Rows are points. The last column is the point's height on a tilted bowl or saddle (a function of degree 2), plus a little noise. Count its main directions that bend up, bend down and stay straight.

Points (15 x 4):
[[-0.53 -0.14  0.50  0.25]
 [ 0.11 -0.09  0.27 -0.02]
 [-0.64  0.41 -0.83  1.36]
 [ 0.01 -0.05 -0.57  0.22]
 [ 0.15 -0.24  0.07 -0.11]
 [ 0.16 -0.51  0.35 -0.11]
 [ 0.09  0.30  0.47  0.38]
 [ 0.39  0.09  0.43  0.23]
 [-0.04 -0.53  0.18 -0.14]
 [ 0.01 -0.76  0.57 -0.02]
 [ 0.17 -0.91  0.09 -0.04]
 [ 0.09 -0.28  0.25 -0.10]
 [-0.75 -0.17  0.04  0.43]
 [ 0.04 -0.18 -0.66  0.24]
 [ 0.31 -0.69  0.32 -0.06]]
Directions: 3 up, 0 down, 0 straight

Points (16 x 4):
[[-0.52 -0.41  0.49 -0.31]
 [-0.02  0.43  0.20 -0.09]
 [-0.06 -0.95  0.27 -0.37]
 [-0.28 -0.21 -0.22  0.15]
 [ 0.20 -0.25 -0.46 -0.01]
 [-0.41  0.37 -0.03  0.01]
 [ 0.08  0.10  0.47 -0.08]
 [ 0.47  0.28 -0.44 -0.47]
 [ 0.23 -0.46  0.20 -0.01]
 [ 0.02 -0.08  0.06  0.18]
 [ 0.18 -0.12  0.67 -0.29]
 [-1.24  0.04  0.54 -1.14]
 [-0.45 -0.32  0.28 -0.02]
 [ 0.70  0.49  0.33 -0.84]
 [ 0.08 -0.48  0.42 -0.12]
 [ 0.33 -0.22 -0.21  0.00]]
Directions: 0 up, 3 down, 0 straight

Points (26 x 5):
[[-0.28  0.14  0.11 -0.27 -0.15]
 [-0.14 -0.95 -0.43 -0.40 -0.45]
 [ 0.09 -0.56 -0.04  0.20  0.15]
 [-0.22  0.17 -0.34  0.27 -0.25]
 [ 0.91 -0.90  0.41  0.43  1.52]
 [-0.10 -0.59 -0.14  0.04  0.00]
 [ 0.49 -0.04 -0.12  0.35 -0.30]
 [ 0.04  0.84  0.00  0.06 -0.04]
 [-0.55 -0.38  0.08 -0.32 -0.27]
 [-0.05  0.13 -0.74  0.13 -0.04]
 [ 0.35  0.08 -0.83 -0.35 -0.02]
 [-0.04  0.61  0.00 -0.15 -0.04]
 [-0.08  0.78  0.02 -0.24  0.19]
 [-0.34 -0.15  0.11 -0.11 -0.10]
 [-1.03 -0.11 -0.60 -0.38 -0.22]
 [-0.09  0.32  0.47  0.28  0.11]
 [ 0.08  0.50  0.46  0.33 -0.09]
 [ 0.29 -0.75 -0.13  0.62  0.68]
 [ 0.39  0.52  0.23 -0.22 -0.31]
 [-0.19 -0.26 -0.15 -0.04 -0.23]
 [ 0.27 -0.31 -0.50 -0.60 -0.70]
 [ 0.46  0.40 -0.07 -0.48 -0.47]
 [ 0.06 -0.04  0.30 -0.08 -0.12]
 [ 0.35  0.74 -0.37 -0.23 -0.02]
 [-0.65 -0.10 -0.12  0.11 -0.02]
 [-0.39  0.02 -0.99 -0.10  0.14]]
Directions: 2 up, 1 down, 1 straight

Points (26 x 5):
[[ 0.81 -0.46 -0.08 -0.14  0.21]
 [-0.24  0.27 -0.08 -0.22 -0.23]
 [-0.11  0.08  0.11 -0.17 -0.15]
 [-0.28  0.94  0.18  0.01 -0.40]
 [ 0.75 -0.21  0.45  0.99  1.40]
 [-0.05 -0.49 -0.12  0.41 -0.08]
 [ 0.37 -0.12  0.12 -0.57 -0.16]
 [-0.19 -0.21 -0.40  0.06 -0.24]
 [ 0.49  0.27  0.27 -0.09 -0.04]
 [-0.13  0.32  0.12 -0.40 -0.37]
 [ 0.60  0.31  0.85  0.42  0.61]
 [-0.05  0.18  0.27 -0.55 -0.37]
 [ 0.31  0.14 -0.54  0.17 -0.24]
 [ 0.32  0.83 -0.27 -0.16 -0.57]
 [ 0.04 -0.20 -0.15 -0.23 -0.20]
 [ 0.41  0.25  0.44 -0.32 -0.19]
 [-0.46 -0.48  0.81 -0.20 -0.08]
 [-0.16  0.13 -0.15 -0.42 -0.31]
 [ 0.13 -0.24 -0.54 -0.15 -0.45]
 [-0.29 -0.12  0.71 -0.01 -0.09]
 [-0.30  0.25  0.90  0.10 -0.32]
 [-0.78 -0.25  0.06 -0.66 -0.08]
 [ 0.21  0.56  0.44  0.30  0.03]
 [ 0.23 -0.48  0.32 -0.54  0.14]
 [-0.71  0.69 -0.62  0.32  0.51]
 [-0.07  0.02 -0.45 -0.28 -0.36]]
Directions: 2 up, 2 down, 0 straight

Points (40 x 7):
[[ 0.09  0.28  0.62 -0.26 -0.13  0.21  0.39]
 [-1.19 -0.44 -0.19  0.22 -0.02  0.21  0.02]
 [-0.57 -0.09 -0.21 -0.38  0.30 -0.29  0.03]
 [ 0.20  0.18  0.62 -0.16  0.25 -0.27  0.19]
 [ 0.30 -0.41  0.04  0.52  0.61  0.29  0.26]
 [-0.76  0.26 -0.14 -0.26 -0.60  0.39  0.48]
 [ 0.26  0.34 -0.52  0.00  0.37 -0.06  0.44]
 [ 0.41 -0.26  0.29  0.13  0.27 -0.08  0.07]
 [ 0.41 -0.49  0.59 -0.62  0.19 -0.04  0.49]
 [-0.34 -0.37 -0.42 -0.69 -0.52  0.50  0.65]
 [-0.17 -0.52  0.62 -0.02  0.46 -0.10  0.02]
 [-0.24 -0.30 -0.44 -0.18 -0.29 -0.08  0.07]
 [ 0.19  0.16  0.12 -0.59 -0.04  0.02  0.34]
 [-0.51 -0.17  0.00 -0.87  0.49  0.61  0.67]
 [ 0.19  0.31  0.17 -0.40 -0.01  0.64  0.62]
 [ 0.24  0.38  0.43 -0.02 -0.35 -0.29  0.44]
 [-0.84  0.35 -0.49  0.52  0.55  0.79  0.62]
 [ 0.31 -0.46  0.14  0.47 -0.81  0.58  0.51]
 [ 0.16  0.13  0.04  0.17  0.07 -1.04  0.04]
 [-0.05 -0.11 -0.50  0.25  0.26  1.28  0.82]
 [-0.32 -0.26 -0.55  0.54  0.17 -0.52  0.09]
 [-0.87 -0.52  0.66  0.58 -0.31  0.30 -0.11]
 [-0.46 -0.02 -0.26  0.24 -0.23  0.22  0.01]
 [ 0.09 -0.39  0.40  0.14  0.87 -0.55  0.14]
 [ 0.26 -0.09 -0.38  0.17  0.35 -0.27  0.11]
 [ 0.16 -0.13  0.16 -0.30  0.08  0.28  0.15]
 [ 0.78 -0.09  0.31 -1.33 -0.09 -0.18  1.22]
 [-0.39  0.05  0.42 -0.63  0.35 -0.55  0.20]
 [-0.87 -0.57  0.19  0.74  0.37  0.11 -0.10]
 [-0.03 -0.29  0.30  0.35  0.53  0.10 -0.05]
 [ 0.07 -0.21 -0.05  0.00  0.22  0.18 -0.01]
 [-0.49  0.59  0.16  0.64  0.58  0.29  0.34]
 [-0.44 -0.35  0.54 -0.25 -0.12  0.01  0.04]
 [ 0.50 -0.23  0.18  0.02  0.50  0.27  0.33]
 [-0.32 -0.15 -0.18  0.35  0.16  0.04 -0.11]
 [ 0.39  0.21  0.35  0.04  0.44  0.02  0.27]
 [-0.01  0.60  0.14  0.08 -0.51 -0.12  0.59]
 [ 0.10  0.86  0.29  0.14  0.60 -0.04  0.63]
 [ 0.12  0.16  0.10  0.25  0.16  0.38  0.14]
 [-0.29  0.35 -0.26  0.05  0.51 -0.03  0.19]]
Directions: 5 up, 0 down, 1 straight
